Each row of a before or after table is a point. One or more steps were done to the points. Then noise was added and the rows were shuffled. The steps act on columns, c1 being the first. What was done? A step turns or swaps two columns, mirrors them in a line or flattens them onto one, adds a multiple of one to another, or multiplies or shifts one. Angles are multiples of 10 degrees, from the lower column toward the higher: turns from -170 to 170, lines from 10 to 170 but not 90. Use the fewest steps. Two steps may share a column if one is a turn and the other turns, adds or multiplies; they go together, in the order done. Otherwise the lowest column goes first.

Before (11 x 2)
[[ 40 -24]
 [ 13   2]
 [ 64  15]
 [ 15 -50]
 [-68  18]
 [-21 -47]
 [ 20 -13]
 [-68  20]
 [ 10 -95]
 [-55   6]
 [-21  14]]
After (11 x 2)
[[ 19 -26]
 [  8  -8]
 [ 18 -18]
 [-31  40]
 [ 58 -59]
 [-31  49]
 [  8 -20]
 [ 35 -37]
 [ 27 -36]
 [-25  34]
 [-20  15]]
Steps: flatten c1 and c2 onto the line at 130 degrees

Before (9 x 4)
[[-41  35 -34  47]
 [ -6 -24 -15  -8]
 [ 53 -10 -35  -3]
 [-76  55 -47  45]
 [-22 -21 -22  58]
 [ 25  37  25  42]
 [-13   8  56 -73]
 [  7   8 -31  27]
 [-29  -7  54 -18]]
After (9 x 4)
[[ -7  -1 -20  34]
 [ -1  16  36 -97]
 [-19 -52 -26  -3]
 [ 22  23  37 -23]
 [ 29   7 -15  77]
 [-46  -3  16  53]
 [ -8  91 -29  60]
 [ -7  54 -26  62]
 [ 25  -7 -11  -9]]
Steps: mirror c1 and c2 in the line at 120 degrees; multiply c3 by 0.7; multiply c4 by 1.3

Before (11 x 6)
[[  9 -17  33  34  33  21]
 [ 16 -60  55  41   2  18]
 [ 16 -27  12 -15 -22   0]
 [-49 -35  48  30  80  50]
 [ 47 -14  31  28  31 -16]
 [ 26  34  52 -14  28  16]
 [-91 -23  63  -1 -30  34]
 [ 56 -55  20  -8  64   7]
 [-17  -1 -11  25 -18  -7]
 [ -8   5  15 -38 -10 -58]
 [ 26  32  26  28 -52 -16]]
After (11 x 6)
[[ -9 -10  14 -39   1 -59]
 [ 24  -6  53 -15 -38  16]
 [  7  34  34  34  -8  21]
 [ 16  38  56  44  50  18]
 [ 47  23  30  29  -2 -15]
 [ 28 -67  27  27  13 -17]
 [-16 -10 -11  24  11  -7]
 [ 17  -3  13 -14  38  -2]
 [-47  96  48  29 -32  50]
 [-88  13  63  -4  17  33]
 [ 58  69  20  -9  12   9]]
Steps: add -0.3 times c1 to c5; turn c2 and c5 by -130 degrees

Before (8 x 8)
[[-10  -3  58  40 -34   8  63 -26]
 [ 28   3  13 -77 -51  84 -19 -36]
 [-23  70 -28  -9  32 -12  -2  38]
 [-13  -3  17  28  35  66  42  29]
 [ -3  37  85   5  50  63  34  16]
 [ 38  23 -20  17  38   5  -2  64]
 [-26  -2  13 -46  49  38  16  51]
 [-35   1   1  40 -64  -5  43  58]]
After (8 x 8)
[[-11   2  85  40  40   8  11  11]
 [-35 -22  27  41  42  -5  32 -78]
 [-26 -12  20 -45 -63  37   3 -31]
 [-22  62 -23  -8 -44 -11  18 -24]
 [-14  -7  40  27 -42  67  20 -16]
 [ 28   8  -2 -79  59  86 -22  15]
 [ -2  37  88   6 -54  64 -30   2]
 [ 37   8 -16  18 -58   6  12 -48]]
Steps: turn c5 and c8 by 160 degrees; add 0.3 times c8 to c2; turn c3 and c7 by -40 degrees

Before (14 x 9)
[[  9  15   3   1   2  17 -12  -7   7]
 [ 13  15   8 -20  -7 -29  -7 -21  24]
 [ 13  19 -28  11   1 -19  28 -13 -14]
 [ -3  27 -13  20  12  -4 -14  20   4]
 [ -6   5 -17  23   3  -9 -19  -2 -13]
 [ 30  10   9 -20  -8 -14 -24   6   4]
 [ 28  11 -25 -16  24  -3  37 -17 -24]
 [-19  21 -17   6   2  -7 -13  -3   6]
 [  1   1  21  -5 -28 -12 -11  13  26]
 [  6  17  17 -24 -20 -20 -20  15  26]
 [  2  23  18 -32 -41 -23 -14  -3   9]
 [-21   2   3  -6   3 -18  -9   4   3]
 [ 24   8 -22   6  12 -14  23 -16 -10]
 [-17  26  11  31  17  -9 -12   4 -11]]
After (14 x 9)
[[  7 -14  22 -48  37  -3  36   1 -36]
 [-16  -4  27  19  -9  -6 -14  -8   5]
 [ 18  23   6 -73 -10 -19 -20  -2  35]
 [  5  10  13   5   7  15 -11 -12   5]
 [-11   2  30  59   7  -5 -12  16  13]
 [ -6 -13  13  66  -1 -10 -19   7 -16]
 [ 29  14   4 -60  13 -14 -22   2   8]
 [ 15  14  10 -60   3 -30  -7 -35  17]
 [  9 -15  29  32   8 -19  29  -3 -22]
 [-18   4  -1 -20 -11 -18  -9   2   4]
 [ 12 -16  17  18  26 -13  21  -8 -19]
 [ 18  17  -9 -15 -20 -12 -11  -6  35]
 [-22  23  16  94   2  -9 -10  11  -9]
 [ 27  27  11 -96 -30 -21 -14 -10   8]]
Steps: turn c1 and c5 by 40 degrees; mirror c2 and c3 in the line at 30 degrees; multiply c4 by 3; multiply c9 by 1.3; turn c8 and c9 by 30 degrees

Before (14 x 12)
[[ 60 -45  32   8 -44  12 -42  -9  14 -36 -44 -12]
 [-19  76  26 -27 -16  57 -26 -22 -67 -53 -30 -17]
 [-20 -29  14 -12  23 -25 -34 -82  -3  47  33  13]
 [ 60  23  66  56   5  54  29   9  37 -34  23  24]
 [-12 -22  15  34 -66 -17  20  -5 -32  14  14  47]
 [-39  10  43 -34 -40  58 -66   3  50 -41 -25 -17]
 [ 32 -29 -28  37   9  22 -42  -1 -15  44 -67 -13]
 [ 79 -36 -12  40  21  49  50   0  70 -34 -14 -14]
 [ -8  62 -21 -49  34 -29 -63 -46  12   7  12  55]
 [-30  70  13 -37 -64   9 -39 -86 -47  70 -57   3]
 [ 29  16  33 -28 -23 -51  35   9  -4  70  39 -21]
 [ 22  21  88  63  40 -19  38  -4  50  32   0  41]
 [-29  26  84 -28 -32   7  22   6 -16 -11 -78  24]
 [  6  14 -28  40 -53 -56 -35 -31  24 -15 -62 -56]]
After (14 x 12)
[[ -2  63   9 -16  25  54   9  27  80 -50  46 -25]
 [-15  23  13 -15  28 -41  -9 -31   6  61 -61 -33]
 [ 30  16   9 -34  21  -4  31  16  24 -73 -16 -26]
 [ -1  38 -10 -64 -33 -28   6  18 -27  16  -9  30]
 [-31 -24  20 -59 -38 -46 -26  19  16 -51   0 -35]
 [-47  47  -1 -62  38  -6 -83  79  76 -27 -86  -2]
 [-34  -6 -26  39  49 -42 -73  40  61  15  -3  54]
 [-49 -72  -4  29 -34  79  74 -57 -36 -23  27   0]
 [-26 -41  -1   8 -56  68  55 -51  21   7  40  -3]
 [ 24 -45  25 -39  36  49 -36  32   3 -40  29 -26]
 [-43 -13  16 -38  -6  36 -25 -39 -45 -56  19 -31]
 [-18 -48  10  41 -59 -13  12 -16  25  18 -34  -2]
 [-45   2  -2  26  10 -31 -69  66 -34  54 -37   7]
 [-20  16  -6   6 -35  41 -74 -25 -33 -51 -56   0]]
Steps: add 0.3 times c1 to c6; turn c1 and c8 by -130 degrees; turn c2 and c9 by 90 degrees; flatten c3 and c12 onto the line at 120 degrees; turn c4 and c5 by -90 degrees; add -0.7 times c10 to c7; turn c10 and c11 by -70 degrees

Before (11 x 14)
[[-19  -4 -35  11  -2   8  28 -45 -38   4  -9  15  11 -33]
 [-18  28 -20  18 -14  27  -6 -68  -2   7 -30  10  -4 -14]
 [ -8  52  -9 -24   2   7  17 -58 -24 -30  11  16 -24 -12]
 [ -2  26  -9  -6 -12  -4  -8  14   1   3 -22  33 -16 -50]
 [ 22   4  54  30 -40 -27  62  14  95   8 -19  14 -11  -3]
 [-15 -11 -41 -49  -5  25 -18  28  11   9  -7 -11   0 -20]
 [-15  22 -25  13  -3 -38   4 -50  16  -2 -17  -8 -13 -19]
 [ -2 -10  -2  13 -13   5 -37  41 -22 -18  -6  14  22 -13]
 [ 11   1   2  36 -57 -20  36  34  66  61   6  -2 -21  13]
 [ 32 -39  -7  -9 -53  -7 -34  41  17  20  10  31  32 -25]
 [ 23 -15 -15 -24 -38   0  -1  18 -17   3 -35   9 -14  -3]]
After (11 x 14)
[[ 21  20 -15  22 -45  -1  -2 -20 -15  10  22 -15  -9   8]
 [  1   5  -7   5 -24  31  -8  -2  -9  -3  -5 -31  31  38]
 [-12  -8 -19 -19 -24 -17  -6  10  68  -5  16 -18  29  33]
 [-16   6  -9  23   0   1  17 -16  62  -7 -18  -7  59  15]
 [-13   4 -24 -13  -6  33   4  24  49  -6  17  -4  26  -1]
 [ 23  10  55 -27 -44  42  65  90 -31   9   6  -8   9 -34]
 [ 37 -15  -5  10 -56  17 -34   9 -40  12 -26   1 -45  18]
 [ 30  18   2 -34 -52   9  38  58 -46  12  -5  25   8 -24]
 [ -9   4 -40  51  -3 -22 -21   3 -31  -4  11   7 -10  46]
 [ -7 -18  -1 -15 -16   2 -37 -29 -38  -2  -5 -11 -15  14]
 [-16  -9 -35 -12  -9   4  27 -29  49  -7  -1 -13  -7  41]]
Steps: flatten c1 and c10 onto the line at 20 degrees; turn c2 and c13 by 110 degrees; add -0.5 times c3 to c6; turn c6 and c14 by 140 degrees; multiply c4 by -1; turn c11 and c12 by 140 degrees; turn c5 and c12 by -20 degrees; turn c8 and c9 by -100 degrees

Before (9 x 18)
[[-24  39 -11   5  21  15 -22 -19 -37  28  24 -44 -33  12   1 -12 -19  16]
 [-21  -3 -12  28  36  13  34 -33 -19  -2 -18 -37  -8   9 -12   6 -15  42]
 [-11  -1  13  -1  27  23   7 -12 -39 -40  21 -30 -17  46  10 -19   4  17]
 [-63  18   7   8 -43 -21 -16  17  12  25 -40  48  37  53  21 -31  13 -81]
 [-14  23 -27  67 -19   1 -41  10 -31  -9 -12  23  20  41  32  37 -36  22]
 [-23 -10  -7 -26 -33  19 -54  11  22  15   5  73  41  -2  55 -38  10 -39]
 [-12  25  -1 -12  -2   2 -37  43  11   7   7  71  74  -9  52 -19  -4 -90]
 [-25  38 -24   2  28  15   8  10  -9 -22  35  11  -6  14   7 -42 -19  46]
 [-28  21  -9  -5 -10   2  26   8 -10   6  29 -37  -3  18  28  15   1  28]]
After (9 x 18)
[[-30  37 -23   1  47  30  11   7  24 -33  20  13  -4   7 -28  -8 -16  43]
 [-26  35  -9  -2  21  32 -16 -14   8  10  30 -67 -33   9  45   8 -23  17]
 [-13  24 -24  69 -40   1 -39  12 -12  -3 -14  34  23  41  20  10 -35  19]
 [-13  30   1  -8   9   6 -36  46  35   1   9  86  75 -11  66 -11  -1 -82]
 [-35  26 -12  -3 -18  -1  23  15  13 -14  29 -47  -6  16  36   6   6  21]
 [-17  -4  -7  31  30  30  40 -29 -22   6 -20 -49  -5  16 -20  22  -7  44]
 [-61  19  14  10 -14 -48 -16  17  31  39 -21  62  35  47  59 -49  16 -80]
 [-27  -6  -7 -27   7  33 -53  14   6  11  12  96  40   4  76 -57  11 -38]
 [-11   0  12   4  36  41  13 -12 -39 -51   1 -43 -17  49 -52  -5   8  16]]
Steps: add 1 times c2 to c9; turn c5 and c16 by 40 degrees; multiply c6 by 2; add 1.5 times c10 to c15; turn c10 and c11 by 30 degrees; multiply c12 by 1.3

Before (14 x 24)
[[-33  -5  39  13  58 -20  -3 -81 -38  11 -50 -39 -40 -30  25  29 -20   9
   31  17  54  47 -18  34]
 [-32 -45   0   8   4   8 -30   3 -34 -63 -41 -11 -25  -9 -13 -43 -36 -13
    2   4   8  95 -19 -26]
 [-12 -16 -17  -9 -18   8   2 -20 -75 -62  -7 -72  23 -47  38 -54  18 -53
   38  44  48  10  30 -17]
 [ 60  -1 -44  36  52  61  40  26  27  24  29  18  45  22 -20 -52  -6 -43
  -51 -28  -5  85  77 -29]
 [ 64  53 -44  12  53  64 -62 -57  17   0 -20 -35   4 -71 -11  37  43 -66
  -45 -31 -17  94  -1   4]
 [-45  14  33  16 -20  24  -1  32 -27  -1  38 -70 -59 -31  33 -48  34 -18
   -4  52  -4  11  75  39]
 [ 65   8 -33  -2 -26 -12   1 -50 -37 -67 -50  13   0 -35 -51 -43 -19  11
   46  -1 -35   2  47 -13]
 [-26 -37  48  47 -28 -39 -24 -32 -43  29  48  35 -41  28 -38 -40  12 -33
  -20  31 -21  88  75 -10]
 [ 24 -46  45 -20  -9  -9  14 -54  -7  35 -66  29  36 -36  31  49  65 -15
   45  16  14   6  68  22]
 [-13  18 -39  34  27  10  44  25  29 -59 -12  19 -41 -44 -58  -5  27 -54
   33 -36  53  23  47 -35]
 [ 12 -47  34  22 -10  12  -2 -43  33  15  37  32  22 -38  18  20  11   6
    7  16  54  27  -8 -24]
 [ -3  24 -48  20   3  19 -51 -67 -70 -54 -16  16 -50  16  35 -51 -27 -57
  -42 -34   1   2   3  31]
 [-45  -2 -25  24 -17 -23 -29 -28  -2  -4 -60 -58 -50  16  49  48 -30   3
   26 -12 -44   8  52  -8]
 [ 51  12  -6  31 -24  25  41 -42 -10  32 -34 -17 -29 -31   1  18 -40  -8
    4  38 -13  51 -17  -5]]
After (14 x 24)
[[ 61 -17 -59 -14  15  61 -17  28  25 -16  31 -37  52  26  41  33  -7 -50
  -31  50  49  83  80 -25]
 [ -7  49 -53 -43 -49  11  41 -69 -20  44  -5  61  22 -46   2  11  23 -55
   42 -42  -1   6  27 -20]
 [ 52 -30  14 -36   6  25  -3 -10 -38 -14 -39  -3 -29 -32  41   9 -43  -8
   35  -2 -29  50 -20  -5]
 [ 26  13  52  33 -17  -9  32  -7 -58 -55 -67 -10  34 -43  16 -37  69 -11
   14 -49  -6   4  68  22]
 [ 59 -41  28 -34  37  58 -12  20 -56  33 -21  21  -1 -71 -62  48  43 -64
  -35  44  47  93   4   4]
 [ -7  14 -61  -8  -2  22  34 -74 -62  56 -18 -23 -49  13 -50  39 -27 -54
  -33  42   4  -1   5  28]
 [-33  -3  37 -34 -43 -23  22 -36 -79 -10 -46  24 -29 -33  -5 -35 -23   7
   18 -29  68  41 -23  38]
 [-27  13 -28 -15  18 -39 -39 -44 -33 -46  48 -59 -44  28 -28 -55   8 -33
   32  26 -31  88  76  -7]
 [-33  82 -44 -16  -4   9 -16 -36   3  19 -40   1 -20 -16 -32  -8 -38 -13
    8  -2   2  95 -21 -27]
 [-45   5  40 -55  38 -20  51  -3 -24   5 -55  31 -46  18 -34  30 -33   9
  -18 -23 -24  11  49 -11]
 [ 11  24  23   4 -61  19  15  35 -50 -37  37 -39  24 -35  -1 -29  12  11
   14  -6   3  27 -12 -15]
 [-18  23 -11 -13 -52   7 -58  28  27  61 -11 -38 -45 -44  46  38  20 -56
  -36 -29  38  23  42 -32]
 [ 70  47 -45  10  29  -7 -52 -39 -48  59 -56  -9  -2 -32  10  28 -16  14
    2 -53 -40   1  52  -9]
 [-50 -17 -44 -55   1  20  32 -23  36   8  34  39 -62 -29  -4 -41  36 -15
   50   2 -16   8  82  41]]
Steps: turn c2 and c10 by 140 degrees; turn c3 and c16 by -80 degrees; turn c4 and c12 by -140 degrees; turn c5 and c21 by 80 degrees; swap c7 and c15; swap c8 and c9; turn c19 and c20 by -90 degrees

Before (10 x 32)
[[ -5   4  14  20   5  -2   7  -4   0   7 -14 -19  16   2   9  -4  -8  14
    9 -25  18  -3 -15 -20   3   3  12  14   4  -3  -7   5]
 [ 16   8   0   0  -7   0   6  -5   3   6  -8  -9 -26   5   7  -8   3   0
   -5  44  -5   9 -36 -21   7  22  17 -10  -1 -23   8  11]
 [  4  13 -11   7   2  -6   6 -27   4   1  -9  10  -5  -4 -25  -6 -10  18
    6 -27   5   7  16 -16  18   6  16  -6  -3  -8   0   2]
 [ -4 -46  10   4  -3   4  13 -15   4   3  -3   5   6 -10   9 -15   5  -2
    7 -15  -4   9  28  38   0  19  11  -8   5  29   7   5]
 [ 20 -20  15  17  13   0   3   6  -6   8  -4  11  -9  -2 -23  -8  -6  -1
    3   6  -7 -12  23 -22  11  12  14 -15  10  -2  -7   8]
 [  4   7  12   2  -4  -7  -5 -18  -3  -8  -3   7  17   5   8 -18   5  -1
    9  -9  -9   6   8   8 -21  11  14   0   8  -2  14  15]
 [ -6  13   7  -6  -8  -1  -7 -25  -9  -3 -13  13  -5   6  -2 -22  -1  28
    7 -28  27  11  20 -10   9 -54   7 -13   5 -17  -3   4]
 [  4 -14   0  20  -4  -5  -2   8   3  -6  16   2  15 -11  -3  -8 -21  12
    4 -18  -9   8 -11  -6   6  15 -14  -1   9 -18  -3   7]
 [ -7   0  14  -4   0  -3 -10   0 -30  -2   0  10   4   3 -23  -4  -3  -3
    3 -14   8 -27  28   8  16  10  15 -17  12  13   3  11]
 [ -5   6   8 -25  -5  19   6 -11   3  22 -11   6  15   2   8 -11   2  27
    1 -18  -3 -10  18 -14   5  25  11  18  -5 -13   0  13]]
After (10 x 32)
[[ -5 -32  -4   3   0   3  13  12   9  -6  -4  -7   6  -9   9 -14   9  -1
    6 -15  -2 -10  29  95  -1  19  10  -7  -4  28   7   6]
 [  4 -10  -4  20   1  -6  -2  -2  -8  21  17  -6  14 -10  -2  -7  -1  13
    3 -19  -3  -9 -11 -16   7  16 -14   0 -12 -18  -3   6]
 [  5   9  -1   8  -3  -6   6  20  18   9 -10  -6  -4  -5 -26  -6 -12  18
    5 -27  -2  -5  16 -41  19   6  17  -6  10  -8  -1   2]
 [ 17   5  -3   0   4   0   6   5   2  -4  -7   8 -26   5   8  -8  -3  -1
   -3  44  -2 -11 -37 -53   7  22  17  -9  -6 -25   8  11]
 [ -5   3 -15  19  -3   0   8   3   4   3 -13  13  15   2  10  -6  11  15
   10 -25  24   5 -15 -51   3   3  12  14  -1  -3  -5   5]
 [ 20 -13 -14  17  -7   0   3 -10  -2   2  -4 -14  -9  -2 -22  -9  11  -2
    1   5  -4  16  24 -56  11  11  14 -15  -4  -2  -6   8]
 [  4   5   3   3   2  -7  -5  10  16   1  -3 -12  17   5   8 -18  14  -2
    8 -10  -5  -7   7  20 -22  11  14   0  -6  -1  14  15]
 [ -6   9   0  -6   5  -1  -7   9  25   3 -14 -14  -5   6  -1 -22   7  28
    7 -29  17 -14  21 -24   9 -54   6 -14  22 -18  -3   4]
 [ -5   3 -21 -24   9  19   6   9   7 -12 -12   0  15   1   8 -11   0  26
    1 -18  -8   8  17 -35   5  25  12  19   3 -13   0  12]
 [ -7   0  -4  -5  10  -3 -12 -23  20   3   0 -16   4   4 -23  -4  13  -3
    3 -15   9  26  28  22  16   9  16 -16   4  13   3  11]]
Steps: multiply c2 by 0.7; turn c10 and c17 by 120 degrees; turn c3 and c17 by 110 degrees; turn c5 and c22 by 160 degrees; turn c8 and c9 by -130 degrees; turn c12 and c29 by 140 degrees; turn c21 and c29 by 40 degrees; multiply c24 by 2.5
